Each row is a point. The points of each table are mixes of a few directions, plus a little noise. Count the directions of each table, and those that both share. Where both have some left over, give the other angles between the two spaces (their principal angles), to ten degrees, smallest first.

First (5 x 2):
[[-18 -10]
 [-17  -9]
 [-19 -10]
 [ 60  32]
 [ -6  -3]]
Second (4 x 2):
[[ 21  11]
 [ 16   9]
 [ 16   8]
 [-52 -27]]
Directions: first 1, second 1, shared 1

First (7 x 6):
[[  5  -4   2   2  -1   3]
 [  0   0   0   0   0   0]
 [ -7   5  -3  -2   1  -4]
 [-22  16 -10  -7   3 -12]
 [-27  19 -12  -9   4 -14]
 [ -9   7  -4  -3   1  -5]
 [ 60 -42  26  20  -8  32]]
Second (9 x 6):
[[ 44 -32  19  15  -5  24]
 [-29  21 -13 -10   4 -16]
 [-30  21 -13 -10   4 -16]
 [ -6   4  -2  -2   1  -3]
 [-18  14  -8  -6   2 -10]
 [-17  12  -7  -6   2 -10]
 [ 37 -26  16  13  -5  20]
 [ -5   3  -2  -2   1  -3]
 [ 24 -17  10   8  -3  13]]
Directions: first 1, second 1, shared 1

First (11 x 11):
[[ -2  12  14  22   4  21  28  26  -7  21   4]
 [ -3  18  21  34   6  32  42  39 -10  31   6]
 [  2 -11 -12 -20  -4 -19 -25 -23   6 -19  -3]
 [ -1   3   3   6   1   5   7   7  -2   5   1]
 [  2 -11 -13 -21  -4 -20 -26 -25   6 -20  -4]
 [  1  -8  -9 -14  -3 -13 -17 -16   4 -13  -2]
 [  0   0   0   1   0   0   1   1   0   0   0]
 [  1  -6  -6 -10  -2 -10 -13 -12   3 -10  -2]
 [  0   0   0   0   0   0   0   0   0   0   0]
 [ -3  25  28  46   8  43  57  53 -14  42   8]
 [  3 -23 -26 -42  -8 -40 -53 -49  13 -39  -7]]
Second (10 x 11):
[[ -9  10  -1  12   3 -14  -6 -19  -4   1  17]
 [ 20 -27  -3 -35  -9  26   4  34  11  -8 -42]
 [-14  22   6  31   8 -10   7 -14 -10  12  29]
 [-23  28   0  36   9 -34 -11 -45 -11   5  47]
 [ -7  11   4  16   4  -3   6  -4  -5   7  14]
 [ 29 -34   2 -42 -11  46  17  60  13  -3 -58]
 [ -3  -2  -8  -7  -1 -19 -18 -24   2 -12   6]
 [ -7   3  -7   0   1 -23 -18 -29   0 -10  13]
 [  6  -6   1  -7  -2  11   5  14   2   1 -11]
 [  8  -6   6  -4  -2  21  15  27   2   6 -16]]
Directions: first 1, second 2, shared 1

First (9 x 18):
[[-15   3  -4  -4 -31   9  13   1  60  13  24 -14  19  -5   2 -24  11  31]
 [ 15 -15  35   1  -5   8 -18 -22  30  21   6 -20 -16 -15  44 -10 -28  11]
 [  8  -5  11   1   6   0  -9  -6  -7   2  -4  -2  -9  -3  11   4 -10  -5]
 [ 19  -7  15   4  27  -6 -18  -8 -45  -4 -20   6 -22   0  13  19 -19 -25]
 [  2  -2   6  -1  -4   3  -2  -4  12   5   3  -5  -1  -3   9  -5  -5   5]
 [ 17  -6  10   3  27  -6 -15  -6 -48  -7 -20   9 -19   1   7  20 -14 -26]
 [-13  13 -29   0   4  -7  15  19 -27 -18  -5  17  12  13 -37  10  23 -10]
 [-13   4  -9  -4 -22   6  13   5  41   6  16  -7  17  -2  -5 -16  12  22]
 [-18  14 -33  -1  -2  -5  20  21 -16 -17   0  17  19  13 -42   5  28  -4]]
Second (11 x 18):
[[-39   4 -16  18 -35   9  12  10  45  -5  17  -6   8 -26  -8 -45  -2  55]
 [ 19  -2  13 -29 -16   7   8 -11  59  30  23 -19  23  19  16   7  19  -6]
 [  7  -4   7   7  17  -4 -11  -3 -33  -7 -14   6 -16  -4   5   8 -14 -11]
 [  0   2  -8   5  15  -6  -2   6 -37 -13 -13  12  -7   3 -12  11   0 -14]
 [  8   6  -6 -27 -15   3  18   1  44  18  20  -8  31  25  -8  11  33  -9]
 [ -9  -5   3  25  14  -3 -15   0 -43 -19 -19   9 -28 -23   4 -10 -29   8]
 [ 10  -2   4   2  18  -5  -8  -2 -34  -6 -14   7 -11   3   1  15  -7 -19]
 [ 10   1   1 -12   1  -1   4  -1   7   7   4  -1   9  13  -1  12  11 -13]
 [ 12  -6  10   8  22  -5 -15  -5 -42  -7 -18   6 -21  -4   9  12 -18 -17]
 [  6   1   4 -17 -16   5   9  -4  45  18  18 -12  19  11   6   0  16   3]
 [-24   3 -13  21  -6   0   1  10 -12 -17  -5   7  -8 -19 -12 -21  -9  24]]
Directions: first 2, second 3, shared 2

First (9 x 32):
[[ 14 -26  10  -6  -2  28   9  16 -26  21   3  -1  -6 -15   2 -10  -4   2
   19  37 -15  17  21   5  27   0   7  28  -5   2  -2  -3]
 [-20   1  26  -6   2  10 -10  30  -7  17 -30  -3   3  30   5 -17  19  -8
    1  34 -23   5  15  -4   7  17  16  27   5 -22  10  21]
 [  5 -18 -21  -4  -4 -10   9  -4  -6   8  18  20   5 -11  -4  11   9  12
   13   2  24  14   2  11   6 -16 -27  -1 -14   5   3   3]
 [  6   9  14  -9  23 -13 -13  -4   2 -10   0 -11  10   4  -3 -14 -16 -11
  -29  -6   3  -8 -20  -2  -9 -10  13   1  -2   3   7 -18]
 [ -3  17   3   3  -4  -9  -6  -9  15  -8  -9  -7  -2  13  -5   1   4  -2
  -11 -13  -4 -11  -6  -6 -12  12   8 -11   7  -4   2   1]
 [ -8   0  16 -14  35 -16 -17  14  -8  -3  -1   1  21   8   6 -19 -11 -14
  -25   6  12   2 -21   3  -4 -25   4  13  -9  -2  12  -8]
 [  9  12  -9  30 -22  36  20 -21   9 -21   8 -21 -30 -32  12  21 -26   2
   19 -34 -23 -19   8 -10  -2  17  13 -29  25  16 -34 -10]
 [-20 -10 -36  17 -21   1  19   1   2   3  12  28  -4 -11  12  31  20  16
   37 -14  23   9  14   9   2  -7 -40 -16  -2  -1 -11  25]
 [ 17  16  -1  -9  -5 -27 -10 -24  19  -7  -1  -7   1  15 -26  -3   5   3
  -25 -13   4 -10 -12  -3 -15  12   6 -13  -3   2  14 -13]]
Second (8 x 32):
[[-11  12  21  -9  -1  -8 -15  14   5  10 -29  -5   4  36  -8 -17  21  -6
  -13  21 -17  -2   5  -6  -4  22  17  15   4 -20  17  14]
 [ 16 -16 -30  15   1  10  22 -19  -8 -14  40   7  -6 -52  12  24 -30   8
   18 -30  23   2  -7   8   6 -30 -24 -21  -5  29 -24 -20]
 [ -1   1   1  -1   0   0   0   0   0   0  -1  -1   1   1   0  -1   1   0
   -1   1  -1   0   0  -1   0   1   0   0   0  -1   1   0]
 [-11  12  21 -10   0  -8 -15  13   5  10 -27  -4   4  35  -8 -16  21  -6
  -13  21 -16  -1   5  -6  -4  21  17  15   3 -19  17  14]
 [ -6   7  12  -6   0  -4  -8   8   3   6 -16  -3   3  21  -5  -9  12  -3
   -8  13  -9  -1   2  -3  -2  12   9   8   2 -11  10   8]
 [  4  -5  -9   5   1   3   6  -6  -2  -4  12   2  -2 -15   4   7  -8   2
    5  -8   7   0  -2   3   2  -9  -7  -6  -1   7  -8  -5]
 [ 18 -20 -35  17   1  13  24 -22  -9 -16  46   8  -8 -60  14  27 -35   9
   21 -35  27   3  -9  10   6 -35 -28 -25  -6  33 -28 -23]
 [-10  11  19  -9  -1  -7 -13  12   4   8 -25  -4   4  31  -8 -15  19  -5
  -12  19 -14  -2   5  -5  -4  19  15  13   3 -18  16  12]]
Directions: first 5, second 1, shared 1

First (10 x 32):
[[  1  -1 -16  42   3   9   9  -2  15 -15  13   6   8   2  -9   1   2  10
    3  -8  14  19 -16 -11 -16  10 -15  -9 -16  19  39  -2]
 [  3   8  -9  -5 -11   1   3   0   7   1  15 -16  21  -7 -11  -5   1  -9
    1   1  10  -1  10  14  17  -6  14   6   6   7 -20  -2]
 [ 13   9  -7  15   5  -8  29   1  26   0  60  -7  20 -10 -11 -14  -3  -4
   21 -19  20  30   7   6  -5  -7  13  19 -10   3   6  24]
 [ 11 -10 -13  24   1  13  10   6  -1  -1  14  -4  -5  -1  13   1  16  14
   14 -12  -2  10 -23  -8 -11   6 -12   4  -2 -20  23  16]
 [-17  17  23 -33  20 -26 -20  -7  -5   9 -33  23 -22  -1  14  -5 -27  -5
   14  16 -18  -9  13  11 -13  -8  17  -1  -7  26   7   9]
 [ -6 -10 -12   2 -21  21 -23   0 -24  -7 -44 -11   2   7  -1  14  16   4
  -29  17  -7 -29 -13  -5  22   8 -16 -21  18  -2 -13 -36]
 [  2   5  10  -2  18 -14   7   1   5   5  13  13 -16  -2  14  -8  -8   5
   25  -7  -6  15  -1   0 -21  -5   5  10 -12  -1  20  27]
 [ 23  -5  11  -6  -3  -9   3  10 -31  -1  14 -12 -10   8   9   0  21   0
   -7   4 -14   1  -3 -21  23 -19  -4   5  28 -21 -23 -10]
 [-15  -8  -8 -18 -11  22  -9  -1   7  15 -25  -4   1  -8  10   6  -1   1
   -1  -2  -2 -24  -2  22  -5  18   1   3  -3 -28 -11  12]
 [-17  -1  22 -20  -3  -8 -10  -8   1  -6 -26  13   2  10 -26  11 -18 -17
  -41  10   6 -14  28  -8   8   2  -3 -18  -1  15 -29 -36]]
Second (8 x 32):
[[-37 -24 -23  24   2  -1 -12  -3  12   4  -4   1  13  19  11 -12  -6  -1
  -26   5   0  -2  25  13  -2  11 -11   9  -5 -12 -15 -11]
 [-26 -22 -14  27 -12   8 -19   0  57 -38 -24   2  16   9  -8  16   0  14
   20  -7  13  -5  11  14   3  14 -12   6 -14  -8  -2  -9]
 [  3  18  14 -15   4   8   8  13  -4  17  18   0 -11  -1 -13 -12  -2   2
   -8  -8  -4   5   1  -4 -13  -4   5   1   1 -11   2   8]
 [ -1 -24 -14  30 -12 -11 -19 -12  43 -43 -36  -3  28  -6  12  18  -8   4
   27  14  11  -9  12   5  10   9 -21   9   4   9  -2   2]
 [ -5  -6  -7  -3   3   0   5  -1 -26   6   8  -1 -15  15   7   1  11   1
   -7  -3  -4   5 -15  -1   7  -3   8  -8  -9   5   1 -15]
 [ 28  18  15 -25   6  -3  17   1 -43  17  16  -3 -20  -6   2  -1   7  -5
    0   1  -8   6 -23 -13   3 -13  14 -10   6  12   8   3]
 [ 49  20  28 -18   1  -9  15   9 -17  -8   5 -15 -15 -14   5  -3  -7   4
   22  12  -5   9 -16 -23  -5 -18  -5   3  18  10  12  23]
 [-11  20   1 -20   8   8   5  -6 -22  45  17  19   5 -14 -16  -6   5 -19
  -28 -13  -3  -9   6   9  -3   4  22 -10  -1  -4  -5  -2]]
Directions: first 6, second 5, shared 0; angles 30, 50, 60, 70, 90
